Each point is reached from the start by the listed moves, each made 0, 1 or 2 times, or once backwards (-1), plus a little noise. Say if it took an odd or an even number of moves. Then give how often each move was made.
In the rows, zero is written as 128.

Moves:
(1): [173 126 126 141 113]
(2): [126 164 134 135 117]
(3): [135 119 165 120 121]
Start: [119  88 123 121 122]
Points:
[224  31 188 121  87] => odd (2, -1, 2)
[ 86 107 207 103 108] => even (-1, 1, 2)
[112  96  84 128 131] => odd (0, 0, -1)

Moves:
(1): [170 125 129 123 124 133 116 114 125]
(2): [131 179 143 140 130 121 122 126 140]
(3): [129 102 172 122 129 119 129 121 137]
(4): [132 121 134 177 111 133 134 120 117]
(5): [132 127 128 145 181 123 129 115 113]
(6): [129 142 144 123 131 181 147 135 130]
(7): [145 130 119 117 124 104 179 113 119]
(8): [143 139 133 132 134 126 132 176 107]
(9): [145 116 123 136 142 130 144 143 177]
Start: [ 93 116 140 103 115 127 125 135 123]
Points:
[220 180 162 188 249  85  57 160 192] => odd (2, 2, 0, 0, 2, -1, -1, 1, 2)
[216 145 179  95 143  10 168  80  30] => even (2, 1, 1, 0, 1, -1, 2, 1, -1)
[ 73  63 197 218 136 150  83  65 125] => even (0, 0, 1, 2, 1, 0, -1, -1, 0)

Moves:
(1): [155 127 123 126 121 122 123 129 125 129 130 134 119 130 132 126 127]
(2): [130 158 126 132 131 140 132 125 122 142 137 124 121 127 134 124 127]
(3): [130 130 159 127 130 125 132 128 130 126 128 133 123 124 126 135 128]
(4): [129 124 129 153 129 134 122 123 123 129 125 131 130 129 129 133 129]
(5): [134 125 127 124 152 129 120 123 125 129 130 127 123 126 128 128 129]
(6): [133 120 133 123 121 153 128 131 135 125 137 121 132 130 131 129 132]
(7): [129 124 124 134 136 130 149 132 131 128 127 124 122 132 126 126 128]
(8): [127 132 128 135 131 129 121 152 129 126 126 127 126 130 121 131 123]
(9): [133 132 129 133 127 122 129 126 149 131 134 130 133 125 130 127 127]
(10): [128 126 130 124 121 122 127 128 129 163 118 122 134 133 118 128 126]
(11): [125 123 130 130 127 121 128 129 123 133 153 130 122 131 138 124 121]
(12): [123 121 124 136 121 140 136 134 126 133 125 163 120 122 134 125 122]
(13): [133 132 128 133 135 123 132 135 122 122 136 137 158 130 123 124 131]
(14): [125 132 130 129 131 129 123 130 132 124 125 131 133 161 134 125 121]
Start: [114 139 145 138 122 129 144 122 137 124 119 117 148 121 147 117 145]
Points:
[102 106 226 151  69 184 132 125 121 135 166 150 102 116 180 133 135] => even (0, 0, 2, 1, -1, 2, -1, 0, -1, 0, 2, 1, -1, 0)
[153 111 205 177  59 169 130 110 109 162 105 207 129 145 171 130 134] => odd (2, 0, 2, 2, -1, 1, -1, -1, -1, 1, 0, 2, 0, 1)
[137 164  90 154 106 149 201 163 154 113 142 144 108  90 158  97 137] => even (1, 1, -1, -1, -1, 0, 2, 1, 1, -1, 0, 1, 0, -1)
[180 178 156 177 163  92 159  99 151 249 167 111  65 128 169 107 119] => even (2, 2, 1, 1, 2, -1, 2, 0, 2, 2, 2, 0, -1, 0)

Moves:
(1): [149 127 126 136 123 130 124 133 128 132 126 119 123 138 129 118 133 123
 134 124 137 118 130 125 126 128]
(2): [128 147 123 128 132 134 118 130 127 125 128 124 128 129 124 132 125 121
 131 126 131 126 125 140 128 125]
(3): [127 131 141 134 132 132 129 133 131 129 123 123 129 123 123 129 126 131
 130 131 128 132 131 126 130 127]
(4): [120 122 119 151 120 129 130 131 123 122 122 130 133 140 133 130 129 131
 134 131 129 125 131 126 135 126]
(5): [127 124 121 133 144 132 123 130 130 134 130 128 133 121 132 126 128 131
 134 133 121 127 128 136 127 126]
(6): [124 130 124 127 125 141 134 125 125 131 127 123 126 132 128 132 126 124
 129 121 129 130 128 128 126 131]
(7): [127 135 122 132 132 116 150 134 129 130 125 130 124 128 126 129 128 125
 135 132 128 134 124 126 131 126]
(8): [128 124 125 125 130 129 128 149 137 125 126 121 125 128 125 132 131 128
 122 133 126 135 128 129 133 136]
(9): [135 131 128 130 129 127 129 122 150 124 130 127 130 133 129 133 132 129
 128 127 122 126 133 129 124 131]
(10): [125 130 131 133 124 129 126 129 127 144 121 129 126 133 127 133 126 132
 118 128 123 127 132 133 124 129]
(11): [124 129 128 135 127 132 129 130 134 127 146 132 126 123 120 121 131 134
 130 131 137 123 131 129 127 133]
(12): [137 129 135 124 123 132 141 135 131 129 120 147 122 131 130 127 127 132
 128 127 125 130 123 136 138 129]
(13): [131 123 131 129 125 128 134 136 128 134 125 130 152 124 128 132 121 112
 122 131 125 124 127 129 122 120]
(14): [131 131 132 125 131 126 132 127 126 130 134 126 129 145 131 124 130 127
 128 136 136 126 131 132 131 124]
(15): [125 124 131 128 122 124 126 131 129 128 124 127 120 121 139 127 127 123
 134 123 132 128 130 134 123 121]
(16): [134 124 126 132 131 131 130 127 126 127 134 127 125 129 129 143 124 130
 133 130 130 130 123 133 121 133]
(17): [124 130 135 135 133 125 128 129 119 126 128 122 132 126 130 134 144 129
 124 121 129 125 123 133 129 132]
(18): [130 134 120 122 122 127 130 132 129 133 125 123 137 125 139 126 124 152
 127 131 137 131 128 129 137 126]
(19): [129 127 129 125 126 125 123 132 129 131 128 126 135 130 125 125 133 129
 140 130 124 127 124 131 126 130]
(20): [124 133 123 131 125 130 129 125 123 125 122 124 131 118 132 125 140 117
 127 149 128 122 118 127 130 128]
(21): [125 125 127 128 131 124 124 124 129 131 122 130 128 124 129 128 132 124
 122 132 147 139 128 132 127 129]
(22): [133 130 126 134 123 127 128 124 128 127 133 131 127 130 130 128 128 126
 130 128 125 145 129 126 131 127]
(23): [136 124 123 125 122 133 128 131 121 124 131 133 131 125 124 136 136 134
 127 136 123 133 149 128 128 125]
(24): [135 121 123 129 124 124 132 124 129 126 124 121 128 129 124 126 126 126
 126 131 128 131 128 143 125 124]
Start: [132 132 136 136 122 122 128 115 132 125 132 124 135 132 124 132 126 134
 122 134 127 115 124 134 118 117]
Points:
[196 135 156 118 128 162  74 149 145 128 207  94 125 180  62 138 146 129
 145 157 184  96 181 132  83 151] => even (2, 1, 1, -1, -1, 0, -1, 1, 0, 0, 2, -1, 0, 2, -1, 2, -1, -1, 2, -1, 1, -1, 2, -1)
[121 183 126 117 120 125 191 159 129 153  88 128 193  63 130 171 142 121
 131 149 176 136  63 224 118 115] => odd (-1, 2, 0, -1, 0, 2, 2, 0, 0, 0, 1, 2, 2, -1, 1, 1, 2, 2, 2, 1, 2, -1, 0, 1)
[159  92  60 178 120 108 129 120 139 115 130 106 209 152 153 182 129 145
 140 245 113 180 165 183 121  86] => even (-1, 0, 0, 2, 2, -1, 0, 1, 1, 0, -1, -1, 1, 2, 0, 2, -1, 1, 1, 1, 1, 2, 2, 2)
[166 124 191 165 148 166 137 106 133 158 143 163 149 109 127 148 121  81
 109 114 170 119  91 161  94 128] => even (1, 0, 1, -1, 1, 1, -1, -1, 0, 0, 1, 2, 2, 0, 0, 2, 1, -1, -1, 0, 2, 1, -1, -1)
[101 194 132 191 132 135  96 131 172 130 163  70 170 136 161 134 160 168
 176 124 166 102 112 173 120 122] => odd (0, 2, 1, 1, 1, 1, 0, 0, 2, 0, 2, -1, 0, 1, 2, 0, 2, 2, 2, 0, 0, 1, -1, -1)
[123 134  76 183 120 120 114 130 161 155 119 131 155 104 156 139 136 192
  96 180 131 132 131 157 136 126] => odd (0, 0, -1, 1, 2, -1, 0, 1, 1, 2, 1, 0, 0, -1, 0, 0, 0, 2, -1, 1, 1, 1, 0, 0)
[122 153 123 148 115 141  85 128 129 170  80 138 216 128 181 143 132 110
 142 117 121  91 117 195 106  83] => even (0, 2, -1, 1, 2, 1, -1, -1, 1, 1, -1, 1, 2, 0, 2, -1, 1, 1, 2, 0, 1, 0, 0, -1)
[146 173 129 116 105 143 111 128 131 159  93 145 249 127 148 150 160 143
  98 233 127 162 152 162 154  91] => even (-1, 1, 1, 0, 1, 0, -1, 0, 1, 1, -1, 1, 2, 2, -1, -1, 0, 2, 2, 2, 2, 2, 2, -1)
[125 112  72 171 100 122 161 135 168 111 149 128 182 158  97 172 124 149
 111 184  78 101 187 135 111 118] => odd (-1, 0, -1, 2, 0, 0, 1, 1, 2, 1, 1, -1, 1, 0, -1, 0, -1, 0, 0, 0, -1, -1, 2, 1)

Moves:
(1): [123 131 127 133 123 148 120 123 139 118 132 132 125 132 122 131 128 118
 135 129 135 128 124 128]
(2): [130 136 122 129 138 150 107 120 118 131 135 126 115 110 119 133 125 133
 135 144 130 124 127 123]
(3): [125 137 130 132 122 121 123 125 128 138 140 135 131 132 133 127 128 127
 120 127 128 117 123 124]
(4): [124 112 130 118 120 107 128 133 127 121 140 123 122 137  99 147 126 151
 120 133 125 131 122 130]
(5): [142 133 131 134 140 125 129 145 129 128 134 113 156 142 157 133 129 129
 124 139 125 124 144 133]
(6): [109 146 122 141 118 119 126 127 131 119 128 136 123 113 128 139 127 141
 119 134 124 111 117 115]
(7): [129 120 139 136 122 139 132 109 133 127 133 131 131 126 129 133 126 124
 128 127 126 132 131 134]
(8): [141 126 140 134 128 136 131 137 123 132 127 133 126 129 136 129 143 118
 125 132 133 137 125 137]
(9): [128 136 114 138 121 131 139 119 132 139 121 121 122 125 130 122 118 116
 141 142 140 131 108 127]
(10): [135 113 123 142 132 125 125 123 129 146 137 144 132 117 118 137 135 128
 147 119 121 134 117 116]
(11): [119 126 134 122 136 121 120 118 117 130 140 127 142 135 127 131 142 118
 129 125 128 146 129 120]
(12): [142 134 132 132 136 133 131 119 135 127 124 135 124 134 133 126 131 128
 127 132 137 125 122 116]
(13): [141 141 128 116 115 129 126 130 123 118 135 121 138 141 136 129 119 139
 130 115 123 138 129 120]
(14): [134 127 121 134 118 137 132 125 124 132 126 141 133 140 120 130 135 127
 125 140 125 139 147 124]
(15): [130 133 123 123 131 132 126 126 116 126 121 127 130 132 131 127 134 148
 123 124 133 121 125 136]
(16): [130 141 125 112 126 118 131 122 126 130 145 129 143 122 114 145 142 137
 134 133 126 108 145 114]
(17): [132 133 130 119 142 137 137 122 136 129 127 133 130 116 124 112 132 143
 137 145 102 140 120 142]
(18): [123 127 140 123 134 132 138 129 126 120 134 135 123 144 137 126 128 134
 140 118 129 143 137 143]
(19): [134 131 137 155 129 113 112 133 131 115 124 113 115 125 126 115 141 129
 133 143 134 126 129 128]
(20): [140 116 128 100 126 132 117 131 135 131 117 126 119 133 153 129 124 143
 127 130 126 122 140 132]
(21): [128 115 139 116 127 131 137 137 134 150 119 146 143 117 117 122 123 131
 133 125 149 129 123 124]
(22): [142 142 134 120 134 127 120 121 137 135 123 123 125 136 130 139 126 138
 125 130 123 134 140 138]
(23): [132 134 114 142 116 126 125 134 140 131 150 124 124 112 141 130 132 133
 108 118 131 128 133 124]
(24): [136 127 122 134 136 118 129 132 133 118 123 142 127 117 124 125 122 124
 131 136 133 120 124 134]
Start: [129 127 125 120 122 128 142 130 110 128 135 125 104 132 140 121 138 113
 129 136 114 132 123 140]
Points:
[132 100 149 177 162  63 141 166 162 126 135 146 116 146  90 135 119 154
 249 196 185 124  36 123] => odd (2, 0, 0, 2, 2, 1, -1, -1, 2, 2, 0, 1, 0, -1, 0, 0, 0, 2, 2, 0, 2, 0, -1, 1)
[167  79 122 116  83 144 156 126 118 177  94 247 102 186 172 192 161 158
 130 124 170 172  95 133] => odd (1, -1, 0, 1, 0, 2, 0, 2, 1, 2, 1, 1, 0, 2, 2, -1, -1, 1, -1, 2, 1, 1, 0, 1)
[226 196 134 160  71  86  95 109  73  63 141 125  91 142 107 180 226 166
  95 167 113 107 201  84] => odd (-1, 0, -1, 0, -1, 1, 1, 2, -1, 0, 0, 1, 2, 2, 1, 2, -1, -1, 2, 0, -1, 1, 0, 1)
[190 112 214 110 137  96 141 107  97  97 179 201 173 175 225 116 190 104
 169  47 174 144 138 109] => even (0, -1, 1, -1, 0, 0, 2, 1, -1, 1, 2, 2, 2, -1, 1, 1, -1, 2, 1, 1, 1, -1, 0, 2)
[148 106 232  22 146 170 188  92  84 117 171 166 151 217  98 113 183 146
 184 142 194 196  63 178] => odd (2, 0, 1, 2, 0, -1, 1, 2, 1, -1, 2, 2, 1, -1, 2, 1, 1, 2, 0, 0, 2, -1, -1, 0)

Moves:
(1): [116 128 130 121 131 130 128 119 133 140 132 126 137 125 128 123 123 127
 130 127 126 129 139 128]
(2): [135 143 127 118 110 130 134 141 169 145 134 110 136 115 120 130 134 119
 135 120 149 117 129  89]
(3): [140 127 133 131 130 129 135 128 119 117 144 121 122 124 135 111 122 141
 130 105 138 134 130 136]
(4): [131 139 122 128 132 129 114 136 122 126 128 129 125 127 139 142 145 138
 120 130 130 134 129 133]
(5): [131 118 125 126 123 133 122 127 138 136 139 128 130 129 113 108 127 129
 147 114 128 116 130 113]
(6): [115 139 117 119 122 110 124 133 125 137 133 118 122 140 129 116 125 123
 116 126 130 130 127 130]
(7): [126 115 131 133 145 164 154 114 132 124 149 125 131 126 129 121 124 130
 130 139 121 130 121 121]
(8): [115 122 135 127 126 126 128 126 136 129 122 128 127 132 127 130 127 109
 131 139 122 137 127 119]
(9): [130 121 118 128 128 128 121 134 148 126 119 134 130 119 129 142 128 128
 139 131 131 137 121 126]
(10): [110 137 129 126 135 126 124 122 135 139 127 131 123 124 137 135 125 115
 120 127 125 128 127 124]
(11): [128 121 135 129 118 118 139 123 123 132 137 128 119 124 130 117 129 122
 139 136 126 124 120 130]
(12): [131 129 127 138 121 120 130 127 111 128 131 132 116 126 126 118 122 127
 128 131 114 139 122 141]
(13): [129 132 121 133 118 120 120 139 119 122 123 121 119 125 130 115 127 129
 130 127 131 125 131 138]
(14): [107 114 135 129 121 123 122 137 132 134 120 132 130 124 121 129 124 129
 116 130 118 128 126 134]
(15): [150 133 125 120 140 147 127 128 131 123 122 113 112 123 125 153 122 142
 129 119 130 143 133 120]
(16): [111 128 135 130 113 122 127 124 108 130 144 115 128 146 139 116 115 123
 122 122 123 123 130 135]
(17): [125 122 140 135 134 136 136 112 137 134 121 128 132 135 138 135 136 140
 131 127 127 131 122 121]
(18): [126 136 128 127 128 141 137 125 129 126 143 129 124 136 127 120 121 139
 134 114 131 129 132 138]
(19): [132 134 130 122 110 126 114 124 123 122 130 124 126 125 126 120 131 132
 124 119 148 121 118 131]
(20): [132 128 131 126 122 121 123 129 130 120 127 129 129 128 134 117 132 119
 118 126 122 122 122 141]
(21): [133 135 135 111 121 135 122 138 114 138 125 130 129 127 145 118 132 135
 114 115 148 123 129 135]
(22): [148 115 136 147 130 127 123 123 120 128 131 125 120 128 118 116 120 119
 133 139 128 129 139 134]
(23): [149 124 122 131 130 123 139 123 133 114 127 140 118 121 142 136 131 141
 116 129 126 140 132 119]
(24): [132 121 122 131 123 129 133 126 132 131 128 128 125 125 124 125 135 123
 136 121 131 129 131 128]
Start: [132 116 131 108 125 133 127 132 128 130 130 115 108 129 139 141 124 116
 134 122 111 141 138 137]
Points:
[173  30 154 180 135 128 169  61 123 142 149 162  83 118 129  65 112 152
 212 145 103 142 147 162] => even (1, -1, 0, -1, 1, 0, 0, -1, 1, 0, 2, 0, 1, 0, -1, -1, 2, 1, 0, -1, 0, 2, 1, 0)
[118 167 147  76 123  20 117 131   7 170 155 135  65 131 230  21 124 104
  69  84 120 127 133 230] => odd (1, -1, 2, 0, 0, 2, -1, -1, -1, 2, 2, 1, 0, -1, -1, -1, 0, -1, -1, 1, 2, 0, 0, -1)
[223 143 117 122  80  94  50 146  54  75 142 110  41 139 156 139 131 137
  14 117 108 157 144 193] => even (-1, 0, -1, 2, 0, 1, 0, -1, -1, 0, -1, 1, -1, 1, 1, 1, -1, 0, 2, 2, 0, 2, 2, 0)
[108 107 176  41  60 180 128 120 141 169 183  59  68 125 227 104 128 145
  53 114 119 147 123 105] => odd (2, 1, -1, 2, 1, 1, 2, 1, 0, 0, 2, 0, 1, 2, 2, 2, 1, 0, 1, 2, 2, 0, 2, -1)
[124 139 189  50  79 125 188 123 193 187 158  73 159 117 197 143 120 198
 117  36 194 126 149  60] => odd (2, 2, 2, -1, -1, 0, -1, -1, 0, -1, 1, -1, -1, 1, 0, 1, 2, 0, 0, -1, 1, -1, 1, -1)
[ 95  97 216 103 104 189 141  86 218 197 145 106 102 118 141  94 139  53
 146 141 144  94 107 117] => even (0, 1, -1, 0, 0, 0, 1, 1, 0, 2, 2, -1, 0, 1, 0, -1, 2, 2, 1, 2, 1, 2, -1, 0)

Moves:
(1): [127 129 122 110 123 126 133 127 120 123 124 127 134 132 143 130 130 125
 127 134 127 122 121 123]
(2): [127 133 125 123 124 143 121 107 120 130 130 132 122 128 136 133 124 144
 136 136 118 118 121 129]
(3): [128 126 124 143 127 142 122 117 143 139 117 125 129 137 133 121 129 126
 127 138 119 122 131 115]
(4): [117 119 126 132 125 130 125 114 132 137 122 126 137 133 121 116 141 139
 129 124 133 114 129 121]
(5): [124 131 124 140 123 140 127 145 138 131 122 124 140 132 137 123 123 134
 135 121 115 118 127 136]
(6): [135 138 139 134 125 119 126 122 132 134 119 142 119 134 107 125 133 131
 111 122 147 126 132 126]
(7): [130 135 126 125 123 125 121 131 115 125 128 124 130 123 119 134 130 130
 121 141 120 121 143 117]
(8): [117 129 116 147 121 118 124 116 122 136 135 143 125 138 114 133 126 140
 134 121 120 129 138 121]
(9): [129 131 113 121 144 132 135 131 122 117 128 128 111 126 117 113 130 123
 123 119 129 124 126 131]
(10): [138 127 130 140 119 137 123 118 147 125 137 141 130 133 126 121 124 136
 128 116 125 132 134 122]
(11): [134 131 131 128 130 132 130 122 143 126 130 134 119 132 127 125 136 120
 141 116 135 121 107 129]
(12): [124 129 134 117 118 137 129 114 128 126 126 125 137 123 134 129 131 118
 131 128 130 130 130 123]
(13): [121 130 124 129 129 126 127 126 127 120 124 137 113 133 132 139 142 151
 134 126 134 128 136 131]
(14): [127 141 136 123 121 125 138 115 127 115 138 126 115 124 108 124 123 131
 114 138 142 135 119 124]
(15): [131 124 126 144 134 117 125 145 135 123 121 120 135 127 135 118 133 118
 130 127 129 130 140 141]
(16): [126 123 127 125 119 126 123 130 124 128 115 119 139 137 124 122 138 117
 119 127 106 131 134 126]
(17): [123 128 140 118 132 123 130 130 122 128 128 124 127 126 125 122 125 126
 123 129 121 124 132 127]
(18): [127 132 131 117 141 129 135 137 111 116 127 129 125 125 128 123 144 122
 123 133 132 120 123 131]
(19): [126 129 132 125 149 120 134 117 115 133 135 120 138 132 133 141 114 120
 128 106 127 133 126 128]
(20): [117 135 134 139 114 116 109 119 130 143 142 137 121 122 129 149 128 139
 116 123 139 136 132 126]
(21): [121 138 126 128 135 116 121 133 122 129 126 130 132 118 124 133 131 132
 122 134 118 135 138 127]
(22): [126 139 142 119 116 135 118 132 120 119 120 118 126 119 127 117 130 129
 126 142 137 132 126 123]
(23): [136 113 122 138 127 124 137 126 129 137 124 127 134 119 140 134 117 122
 133 117 119 130 127 126]
(24): [130 134 132 133 129 138 120 130 130 112 130 138 122 122 125 133 115 134
 120 134 134 124 122 131]
Start: [123 121 136 138 127 139 113 133 125 136 119 130 130 154 120 109 128 134
 131 121 127 125 132 137]
Points:
[ 84 109 128 215  43 165  40 138 146 188  99  91 194 154 132 136  73  99
  93 137  27 101 174  88] => even (0, -1, 2, 0, 2, -1, 2, 1, 0, -1, 0, 1, -1, 0, 0, 2, 1, -1, 0, 2, -1, 0, 1, 2)
[147 123 123 216 116 101 114 123 197 126  68 172  52 184  55  19 149 143
  80 106 177 141 170 118] => even (1, -1, 2, 0, -1, 2, -1, 1, 2, 1, 0, -1, 1, 1, 2, 0, 1, -1, -1, 0, 0, 1, 1, 0)
[153 151 143 160  63 118  75  55 119 164 207 234  79 111 130 195  97 192
 144 114 126 132  89 103] => even (1, 2, -1, -1, -1, 0, 1, 1, -1, 2, 2, -1, -1, 0, -1, -1, 0, 1, -1, 2, 1, 0, 2, 0)
[ 97 111 150 143 152 140 109  99 146 136 133 132 113 167  84  70 205 159
 152 121 156  97 154  99] => even (-1, -1, 1, 2, -1, -1, 1, 0, 0, 1, 1, 0, 1, 0, 0, -1, 1, 1, 0, 0, 0, 0, -1, -1)
[120 107 127  85 200  99 171 151  88  90 134 129 180 150 179 124 116 114
 145  52  89 154 133 143] => odd (2, -1, -1, 0, 0, -1, -1, 0, 0, 2, 0, 0, 1, 0, 0, 0, 1, 1, 2, -1, 2, 0, 1, 0)
[110 175 142 182  87 142  87 102 120 174  91 207  47 170  99 155 211 232
 155 145 184  70 104 112] => even (0, 1, 1, 0, 1, 2, 1, 1, -1, -1, 2, -1, 2, 0, -1, -1, -1, 2, -1, 1, 0, 1, 1, -1)
[ 70 166  93 168 140  99  87  62  56 109  50 152  72 163   7  60 213 214
  97 142 143 117 216 132] => even (-1, 2, 0, 2, -1, 2, 0, 2, 2, -1, -1, 1, 2, 1, 2, 1, -1, 0, 0, -1, 2, 1, 0, 0)
[137 104 144  94 142 215 124  94 159 103  78 144  98 189 134  72 184 138
 177  65  84 101  97 148] => odd (-1, 1, 0, 0, 0, 0, -1, -1, 1, 1, 2, 1, 2, -1, -1, 2, 1, 0, 0, -1, 0, 0, 0, 0)
[164 113 117 134 176  85 157 129 103 161 145 179 128 134  91 137  87 114
  90  12 120 159 200 119] => even (0, -1, -1, -1, 0, 2, 1, 0, 2, 2, -1, 1, 0, -1, -1, -1, 1, 0, 1, 0, 1, -1, 2, -1)
